Every row gives one point. The points of each table are mixes of a few directions, plus a little noise. Count the directions of each table, and those that both share. Where both have some left over, give the other angles between the two spaces (their principal angles), to ten degrees, smallest first.

First (7 x 2):
[[ -1.1 -25.3]
 [  0.1   2.9]
 [ -1.0 -26.1]
 [  1.1  27.4]
 [  1.1  27.8]
 [  1.2  29.3]
 [ -1.5 -36.2]]
Second:
[[ -0.3 -11.0]
 [ -0.3  -7.5]
 [ -0.1  -1.4]
 [  0.8  18.4]
 [ -1.7 -42.6]
 [  1.7  44.2]]
Directions: first 1, second 1, shared 1

First, 7 rows:
[[ 28.3 -22.4 -12.7   1.1]
 [-38.0  -5.7 -23.7  -2.5]
 [-36.4   2.3  28.8  -8.2]
 [ -9.5   0.1 -31.5   3.4]
 [ 23.7   9.0  30.1   0.3]
 [ 36.7   5.1  -0.9   5.7]
 [ -4.8  11.8  10.1   0.1]]
Second:
[[ -8.7  -6.4 -17.0 -16.5]
 [ -1.4  -0.2  -5.4 -11.7]
 [ 25.2  25.3  21.8 -40.0]
 [  2.3   2.7   0.6  -8.5]
 [ -9.8  -6.0 -24.1 -34.7]
 [ -3.2  -3.8   0.5  14.8]
 [ -3.6  -6.8  10.0  47.3]
 [ -1.0  -4.7  14.1  49.2]]
Directions: first 3, second 2, shared 1; angles 90

First:
[[  7.9 -12.2  -5.6  -6.6 -14.4  -6.1]
 [-22.5 -34.0   6.8 -19.9  30.2  35.7]
 [-12.4  21.4   9.1  11.9  22.8   8.7]
 [ -7.5   0.2   3.8   0.0  11.7   8.8]
 [ 33.1 -37.6 -21.8 -20.4 -57.8 -28.6]
 [ -4.1  27.5   5.7  15.5  10.7  -2.7]
 [  2.1  36.0   3.8  20.4   2.2 -12.4]
 [  3.4  -1.5  -1.9  -0.8  -5.4  -3.5]]
Second:
[[  8.4  -5.9   9.5  31.5 -21.4  -1.5]
 [ -2.7  15.6   1.2 -22.8  11.3  12.7]
 [ -4.8  11.1  -0.6 -25.2  15.3   5.8]
 [ -4.6 -20.4 -34.3   7.1  -3.0   0.2]
 [-17.5 -24.7 -51.9 -28.5  25.2 -10.0]
 [  4.2  -8.3  18.2  19.2  -7.5 -19.9]
 [ 17.4  30.6  43.2  23.5 -26.2  25.1]
 [ -0.5   1.9  14.6  -4.7   6.4 -12.2]]
Directions: first 2, second 3, shared 0; angles 60, 60

First (10 x 9):
[[ -8.0   8.0   5.9   2.9  -6.3  -5.8  -7.6  11.1 -19.7]
 [-11.0  15.3  -1.6  -6.9  45.0  30.3 -22.0 -16.5 -12.1]
 [-25.1  14.4 -44.5  -0.5  53.7  27.2 -38.0 -11.5 -33.5]
 [-10.8  20.5  22.2  14.4  -4.4 -17.0  12.9  39.0  40.1]
 [  4.6   4.0  27.2  -0.8 -10.7  -4.2   8.8   5.9   8.9]
 [ 10.9  -3.7  33.9  -2.5 -32.4 -13.2  12.5   5.4  -5.5]
 [  4.2  -3.9   3.8  -6.2   0.3   6.8  -4.2 -12.7 -15.6]
 [ 24.0 -30.5  -9.5  -4.9 -30.6 -10.8  21.1 -16.9  11.4]
 [  5.1  -3.3  14.1  -0.6 -20.2  -9.2   5.3   3.7  -8.1]
 [  6.1 -20.8 -51.3   5.0   5.8  -3.9  11.4  -7.2  33.9]]
Second, 7 rows:
[[-14.9 -21.9 -37.8  -9.4  -7.4  13.0   6.5 -14.6  46.9]
 [ 11.6  15.3  27.1   6.9   5.7  -9.6  -4.5  10.0 -34.0]
 [ 22.1 -24.9 -33.2  -2.1   8.1   3.0  13.3 -24.3  21.6]
 [  6.5  -2.4  -2.2   0.6   2.6  -1.0   2.0  -3.2  -1.2]
 [-12.0   6.6   6.9  -0.8  -4.9   1.1  -4.6   7.6  -0.6]
 [-29.2  41.8  57.9   5.3 -10.4  -7.4 -21.2  39.2 -42.6]
 [ 16.3 -14.5 -18.7  -0.6   6.0   0.9   8.3 -14.9  10.1]]
Directions: first 4, second 2, shared 1; angles 60

First, 10 rows:
[[ -5.6  23.5 -18.5  26.0  16.1  14.0  38.6 -32.8  19.2 -11.3  -8.2 -10.0]
 [  1.7 -30.0  23.6 -28.9 -12.1  -2.9 -48.4  33.0 -24.0   4.0  16.1  14.5]
 [  7.5  -9.1  -3.5 -12.6 -17.1 -11.1  -2.2  24.4  -8.7   8.7  -1.5  -6.5]
 [ -5.1   3.6  -1.9   7.2   9.3  12.8   5.4 -12.3   3.4  -9.2   3.0   0.7]
 [  6.8 -16.9 -15.8 -16.2 -22.8   6.4   9.1  36.0 -16.1  -2.5   5.1 -17.2]
 [ -7.1 -11.9  16.3  -6.4   9.0  14.3 -26.8  -1.8  -8.2  -9.4  13.8  14.0]
 [ -2.5 -31.1  -3.6 -22.1 -12.6  31.6 -13.4  34.6 -26.3 -19.3  23.0  -6.1]
 [ -0.1  40.3 -12.1  33.9  17.5 -18.1  39.4 -45.8  33.3   9.5 -25.2  -4.5]
 [ -1.4   4.7  -6.9   5.9   2.9   6.3  11.9  -6.2   3.6  -4.6  -1.1  -4.5]
 [  5.8  27.0  22.4  13.1   9.7 -53.3 -13.6 -29.1  23.8  34.2 -25.0  19.5]]
Second (9 x 12):
[[ -6.4  11.2   9.5  12.4  17.8   1.6  -4.5 -26.7  10.7  -2.4  -1.4  11.3]
 [ -3.6  -1.7  16.6  -1.2   8.6  -2.9 -21.7  -8.3   0.1   1.7   3.5  14.4]
 [  7.6  14.4  12.1   3.4  -1.9 -41.0  -8.2  -8.1  12.3  27.1 -18.0   9.0]
 [ -1.6  19.3   3.4  15.9  12.9 -12.2   7.3 -26.9  16.7   6.7 -11.1   5.8]
 [ -2.4 -11.3 -38.7  -0.8 -11.1  46.4  43.3  20.2 -12.0 -30.3  12.5 -31.8]
 [  5.1 -30.4 -13.5 -26.0 -26.3  18.6  -1.6  49.0 -27.2 -10.0  15.5 -16.5]
 [ 10.4 -11.7 -26.2 -13.3 -28.2   1.5  24.8  38.4 -12.7   0.8  -1.2 -26.0]
 [-16.9  -8.1  23.8   3.2  27.8  32.2 -32.4 -24.5  -3.6 -22.5  20.8  23.8]
 [  7.6  18.3  13.0   6.4   0.4 -44.2  -7.0 -13.2  15.7  28.9 -20.5  10.2]]
Directions: first 3, second 3, shared 3

First (11 x 18):
[[-13.5  -7.5  -1.1 -10.1  -4.8  -5.0 -12.2  -4.3  11.4 -22.5  11.5  -8.0
    5.7 -18.5  -3.1  18.9  -7.2  45.0]
 [ -3.3 -13.1 -46.7 -44.8 -36.5 -36.8 -11.4   2.3  60.9 -25.8  38.3 -16.6
    7.0 -14.3  -8.7  25.5 -11.8  57.2]
 [-13.3  -0.4  25.8  16.7  12.8  15.2  -4.8  -4.1 -21.1 -10.4  -7.0   2.8
    2.8  -7.2  -0.6   6.5   8.5   3.6]
 [ 28.3  17.8   4.2  -1.7   5.3   9.9  -0.8  17.0 -51.4  29.5 -30.6   6.5
    2.5   8.7  -8.2   6.9 -13.9  -5.7]
 [-11.0  -7.4  26.3  20.5  28.4  30.0  -8.6  -9.4 -19.3  -5.1   2.2   9.3
   11.5  -2.6  23.1 -15.6   1.2 -28.7]
 [ 11.4 -12.3 -21.6 -18.0  -5.2  -4.2 -15.7  -2.4   4.3  -6.7   4.2 -12.3
    5.4 -15.9   8.0   8.4 -42.0  43.8]
 [ -0.4  17.0   0.7  -9.2  -9.4 -12.9   9.5  11.1   1.4   9.6  -1.5   6.8
   -1.8   8.8 -17.7   9.9  26.2  -4.6]
 [ 30.7 -16.9 -21.0  29.2 -26.7   6.0   8.4   8.5 -14.3   3.7 -15.1  -7.9
  -13.3  30.6 -10.3  -6.0  -4.6 -64.3]
 [ -5.6  12.3  23.0  18.9  16.9   1.0  17.1  -9.1 -15.1  15.8 -29.6  -0.4
  -21.9  -3.7  -3.7 -15.2  -0.1  10.8]
 [-16.7  10.6  15.0  -8.3  21.8  -1.6   3.6  -8.9   9.3   6.0   4.0   6.3
    0.9 -12.7  11.6 -11.6   3.6  20.2]
 [ -6.5   0.3  -4.9   5.7  -1.4  -2.0  15.7  -0.2  33.0   7.3  23.7  13.3
    1.7  26.4  10.7 -27.0  40.2 -78.2]]
Second, 9 rows:
[[ -9.7 -13.8  -4.7  26.4  -3.9  10.5  24.7  12.2   7.7   4.3  -9.5 -13.0
  -37.2   2.4 -20.7  15.1  -8.8  -2.9]
 [-21.2 -30.3 -10.3  58.3  -9.1  23.5  55.1  26.7  17.3   9.5 -21.2 -29.0
  -82.6   4.9 -45.7  33.1 -19.6  -6.3]
 [ 11.6  16.3   5.6 -31.2   4.7 -13.0 -29.7 -14.2  -9.4  -5.0  11.3  15.3
   44.1  -2.6  24.5 -17.9  10.5   3.7]
 [-12.2 -17.2  -6.0  33.4  -4.9  13.6  31.3  15.0   9.7   5.2 -12.0 -16.6
  -47.1   2.8 -25.8  18.8 -11.4  -3.6]
 [  1.9   3.0   1.0  -5.7   0.9  -2.1  -5.3  -2.4  -1.8  -1.0   2.3   2.6
    7.9  -0.4   4.3  -3.0   2.0   0.6]
 [ 17.1  24.5   8.3 -47.1   7.3 -19.1 -44.2 -21.6 -13.8  -7.7  17.0  23.5
   66.5  -4.2  36.4 -26.8  15.8   5.2]
 [  0.3   0.7   0.4  -1.4   0.2  -0.6  -1.2  -0.7  -0.4  -0.3   0.4   0.6
    1.7  -0.2   1.0  -0.6   0.6   0.2]
 [  1.6   2.0   0.5  -4.4   0.7  -1.7  -4.3  -2.1  -1.5  -0.8   1.6   2.3
    6.5  -0.5   3.7  -2.5   1.1   0.4]
 [ 10.6  14.9   5.0 -28.1   4.3 -11.4 -26.9 -13.2  -8.5  -4.6  10.3  14.2
   39.9  -2.5  22.3 -16.3   9.5   3.1]]
Directions: first 6, second 1, shared 0; angles 40

First:
[[ -5.1  21.5   0.4   0.6   2.0  21.7  -9.4  -4.6 -19.9  24.7   3.2  33.2
    2.8 -21.9 -10.0 -13.3   8.5   3.7 -32.6  -2.2  22.3 -23.7  54.7 -18.4]
 [  2.2 -27.0  17.0  -0.5 -19.6 -19.7   4.6  -2.9  26.7 -34.2  -5.5 -60.5
   17.4  35.0  20.7   5.1  12.6   6.0  49.1  12.5 -18.8  25.8 -53.5  18.9]
 [ -7.6  -5.2  -3.1 -12.4   5.5   3.2   1.6  14.8   3.8  -6.5  -8.1 -15.9
   -7.4   9.0  -5.5  -4.5 -13.9  -5.4  -2.5  -6.9   5.8  -0.4  -4.2  -6.8]
 [ 10.9  -6.2   1.7  12.1  -6.0 -15.5   4.1 -12.1   7.0  -6.3   6.9  -0.8
    4.7   2.6  10.7  12.5   8.0   2.7  19.8   8.2 -18.5  13.3 -26.5  16.7]
 [ -9.9  -2.0  -4.5 -14.4   8.1   8.7   0.2  17.5  -0.1  -2.4  -9.1  -9.5
   -9.2   4.7  -9.8  -8.1 -16.0  -6.0 -11.2  -9.4  11.3  -5.5   6.6 -11.8]
 [-12.3   3.2   5.2 -12.3  -1.1  15.6  -5.9   9.7  -3.0   1.7  -8.0 -11.9
    3.6   3.9  -5.9 -15.4   0.3   1.3 -11.8  -3.8  19.0 -12.1  24.8 -15.7]
 [  0.7 -23.3 -11.9 -10.4  11.5 -19.5  13.2  21.2  19.7 -25.8  -9.4 -33.0
  -19.1  22.0  -0.5  13.0 -31.3 -12.6  21.6  -9.0 -18.8  21.9 -58.1  11.7]
 [ 19.8  36.8  -7.0  33.5   1.2   5.7  -6.8 -38.8 -32.9  46.6  27.3  94.0
    4.6 -53.2  -1.9  10.0  26.2   8.6 -33.5   9.1  -1.3 -19.6  52.7   3.1]
 [ -1.0  -9.9   3.5  -3.6  -3.3  -5.4   2.1   3.5   9.2 -12.2  -4.0 -23.0
    2.1  12.6   4.4   0.9  -1.2  -0.1  13.9   1.0  -4.9   8.4 -18.9   4.1]
 [  5.3 -15.7   5.0   3.3  -7.8 -16.8   5.2  -3.3  16.0 -19.3  -0.4 -28.0
    5.1  17.3  12.1   9.6   3.2   1.7  29.8   6.3 -17.3  18.7 -40.3  15.5]
 [ -2.1  28.2  -7.4   3.7   9.0  22.1  -8.2  -5.6 -26.4  33.7   6.9  54.5
   -4.9 -32.8 -14.8  -9.7   2.4   0.6 -43.0  -5.5  21.2 -27.3  61.0 -18.5]]
Second, 9 rows:
[[-29.5   2.1  -8.4 -37.8  19.5  31.1  -4.3  42.9  -5.9   0.9 -23.9 -20.1
  -19.9   8.4 -26.6 -27.8 -35.2 -13.2 -37.4 -24.0  39.1 -22.8  38.1 -37.6]
 [ 30.0  -6.8 -12.1  29.6   2.2 -37.1  14.0 -23.9   7.6  -3.8  19.3  28.2
   -7.2 -10.2  14.5  37.5   0.6  -2.2  28.6   9.0 -46.2  28.1 -58.7  37.1]
 [ 12.7  -5.0 -30.5   3.3  28.6 -20.9  16.0  12.8   1.4  -0.2   3.3  28.2
  -37.4  -9.7 -10.5  26.6 -42.0 -19.8  -4.0 -14.7 -26.0  14.1 -43.2  13.6]
 [ 12.6   0.7   4.0  16.4  -9.0 -12.1   0.6 -19.4   1.5   0.8  10.6  10.4
    9.3  -5.0  11.3  10.6  16.5   6.2  14.4  10.0 -15.6   8.1 -12.3  15.3]
 [ -2.4  -3.4  15.9   1.8 -16.2   2.1  -5.3  -9.0   5.1  -6.8  -0.4 -21.6
   19.7  10.8   9.9  -7.3  21.7  10.3  13.8   9.8   4.0   0.5   3.6   0.6]
 [ -8.8   3.0  18.3  -3.7 -16.3  14.2 -10.0  -5.4  -1.5  -0.3  -3.6 -19.2
   21.4   7.0   4.9 -16.4  22.6  10.7   1.0   6.8  17.8 -10.1  27.4  -9.7]
 [-29.2  -2.3  11.2 -32.1  -1.2  28.3  -9.8  28.2   0.6  -7.3 -22.0 -43.6
    4.6  19.5 -11.7 -32.2  -7.0  -0.3 -16.4  -9.9  39.0 -18.6  36.4 -31.4]
 [ -3.2   2.9  19.0   3.4 -19.7   8.2  -9.3 -13.8  -0.2   0.3   1.9 -14.5
   25.8   4.4  10.1 -11.1  29.4  13.4   7.9  13.0   9.8  -5.8  20.2  -2.9]
 [ 18.7   9.3 -17.4  19.6  12.2 -14.7   7.5 -13.3  -9.4  15.5  14.9  51.2
  -15.3 -25.1  -1.6  22.4  -7.1  -5.6  -7.0  -0.8 -21.3   5.3 -11.8  15.1]]
Directions: first 3, second 3, shared 3
